Each row of a before or after table is a point. One or more steps were done to the points. Then noise was added and the rows were shuffled. The steps act on how far a point lies along the listed directions, d1 being the first. Write out the steps. A step turns or swaps two directions, mirrors them in a line or flattens them onto one, adds a multiple of one to another, or multiplies one. Angles are multiples of 10 degrees, from the lower direction toward the higher: turns from -170 to 170, lines from 10 to 170 but not 90. Use the fewest steps. Two steps may share a direction if one is a turn and the other turns, adds or multiplies; they go together, in the order done. Otherwise the lowest direction goes first.

Directions:
(1): [-45  10]
(2): [-10 -45]
Before (14 x 2):
[[  1  -2]
 [-16   4]
 [ 19   4]
 [  2  21]
 [  1 -17]
 [  4  -4]
 [-18  19]
 [  2   6]
 [ -5  -6]
 [  1 -11]
 [ -4 -32]
 [  5 -14]
 [  2 -26]
 [-16 -11]]
After (14 x 2):
[[  1 -32]
 [  0  -6]
 [-27 -36]
 [-24  52]
 [ -3 -51]
 [  6  -9]
 [  5  19]
 [-24   6]
 [ -7 -76]
 [ 35  18]
 [-16 -99]
 [ 10  63]
 [  8 -40]
 [-11 -18]]
Steps: multiply d1 by 1.6; multiply d2 by 3

Directions:
(1): [-6  3 56]
(2): [45 33  3]
(3): [ 33 -45   6]
Before (14 x 3):
[[  0  26  -3]
 [ -6   0  10]
 [-39  48  14]
 [-23  22  15]
 [ 41  -9   0]
 [ 19  -2  12]
 [-36  38  17]
 [-30 -19   3]
 [-32  33 -95]
 [ 14  -8  -8]
 [-12  60  11]
 [  7  -4  -1]
 [ 27   1  14]
 [-14  61 -16]]
After (14 x 3):
[[  9 -36 -42]
 [ -4   2 -11]
 [ 40 -46 -13]
 [ 19  33  19]
 [  3   9  15]
 [ 14 -41 -45]
 [ 10 -88  55]
 [  9  22   0]
 [ 16  26   0]
 [  4 -20 -29]
 [-32 -10  -8]
 [  2   5   4]
 [ 21 -16  -6]
 [ 40 -33 -33]]
Steps: turn d1 and d3 by -150 degrees; turn d2 and d3 by 20 degrees

Directions:
(1): [ 22  22   2  31 -59 -30]
(2): [  8  50  26 -55  -1 -10]
(3): [ 32  43 -47  16  24  23]
(4): [-25  19   1  24  39 -58]
Before (9 x 6):
[[  2 -11  -3   5 -26  -2]
 [ 41  28   1   7 -51  11]
 [-33 -58 -14  27  39 -20]
 [  6  13 -11  12  12  13]
 [-33 -52  -4  81 -35 -39]
 [  4   0 -23   6 -19  12]
 [  2 -19  -2   1 -12  42]
 [  4 -17  11  -8 -17   2]
 [  7   8  15 -15 -20  -2]]
After (9 x 6):
[[   0   -9   10  -22    1    5]
 [  -4    1   -6   -8  -28   11]
 [   5    7    4  -19  -19   34]
 [  -3  -10    9  -12  -20    6]
 [ -34 -100    8   24  -32   32]
 [   6   15   44  -20  -49  -28]
 [  -1  -54  -43   24   25   40]
 [  -8    5   20  -23    3  -17]
 [  10   12   -1   21  -12    2]]
Steps: turn d1 and d3 by -60 degrees; turn d2 and d4 by 50 degrees

Directions:
(1): [ 19  19 -64  22  42  -2   5  49   5]
(2): [ 53 -41 -30   6 -10 -42  13 -43  15]
(3): [ 10 -24 -15  48 -26  52 -53  -5  11]
(4): [-24 -40 -17   4  -3  47  70  -2   2]
Before (11 x 9):
[[-17  41  40  -9  24 -12 -35  13 -18]
 [ 13 -13 -38 -15  35 -19  95   9  15]
 [  7 -10  -4 -50  17 -43  50   1 -17]
 [-21  16 -40 -46  39 -33  68  27  -4]
 [-22  51  50   0   1  -9 -61  28 -10]
 [ 21 -33   4 -46  -6 -55  51 -26   4]
 [-17  24  14   5 -10  29 -45  34  12]
 [-46  38  49 -30  13   2  -8  25   2]
 [  8  31  -2  16  26 -18 -51  36  -3]
 [-24  31  43   8 -13   3 -29   8 -11]
 [  1  20 -44   8  56  21  -1  29   8]]
After (11 x 9):
[[  7  -1 -32 -44  26 -65  57   4   0]
 [-19  44  -1 -10  40 -12 -10  54  14]
 [ 33  15 -15  24  17 -38 -45  19  -3]
 [ 18 -23   3 -26  13 -39  81 -29  11]
 [-16  49  12  23  16   2 -20  40 -10]
 [ 30 -14 -51   4  37 -11   4 -17  17]
 [ 12  10 -26  18   6  22 -30  38  17]
 [ -1  58  -4  21  25 -24 -59  52   1]
 [ -8 -10  59 -63 -16 -37  28 -22 -10]
 [  5  -1  18 -59  10 -51  28   3 -17]
 [  5  50  14   7  45 -22 -32  26 -16]]
Steps: turn d1 and d2 by 60 degrees; add 0.3 times d3 to d4

Directions:
(1): [ -4  30  18 -42 -37  -9  60  30 -30  19  32  39]
(2): [-58  37 -35  43   8 -25  -6  23  39 -11  32  31]
(3): [-20 -88 -25 -16   8  28  11  33  18  17  28  15]
(4): [ -6  -4 -23  41 -61   4  -9  36 -39  13  12 -59]
(5): [ 11  10 -20  32 -13  50  11 -70  -3  39  39  19]
Before (8 x 12):
[[ 23  37  43 -18   6   6   9  -6 -11 -18 -30  33]
 [ 14 -51  13 -54  54   6 -10  12  17 -32 -20  11]
 [-25 -31   7   6  35 -10 -46  -4  35 -19 -10   2]
 [-36  -5 -26  10  46 -21  -2  16  46 -10   9  24]
 [ 22  67  21   9 -80  -1  11 -23 -86  42  -6 -77]
 [ -5  58   1  -1  11  13  10 -32  19   3  24  46]
 [-47 -11   6 -26  -7 -31   3  79 -19 -38   4 -22]
 [ 11 -54  -7 -33 -25  10  18  31 -25  16  11  -3]]
After (8 x 12):
[[-12  35 -19  31 -94  21  23   0 -72  63  45 -56]
 [ -6 -55  18 -38   1   4  -7  50 -32 -30 -24 -50]
 [-15   2   1 -17  51 -38  -6  29  34 -25 -26  10]
 [ -3   8  37 -12  30 -22 -36 -25  20 -24 -30   0]
 [ 34 -27  25 -52  51  28  -6 -34  10 -24 -19  11]
 [ 16  19  28 -24 -19  22  34   7 -22   1  -2  43]
 [ 14 -68 -22  -3   0  31 -13 -11  -5  17   9 -18]
 [-26  43  -6 -15   4  -6  19  26  19  -6  35  56]]
Steps: turn d1 and d3 by 50 degrees; turn d1 and d4 by 20 degrees; turn d2 and d5 by -50 degrees
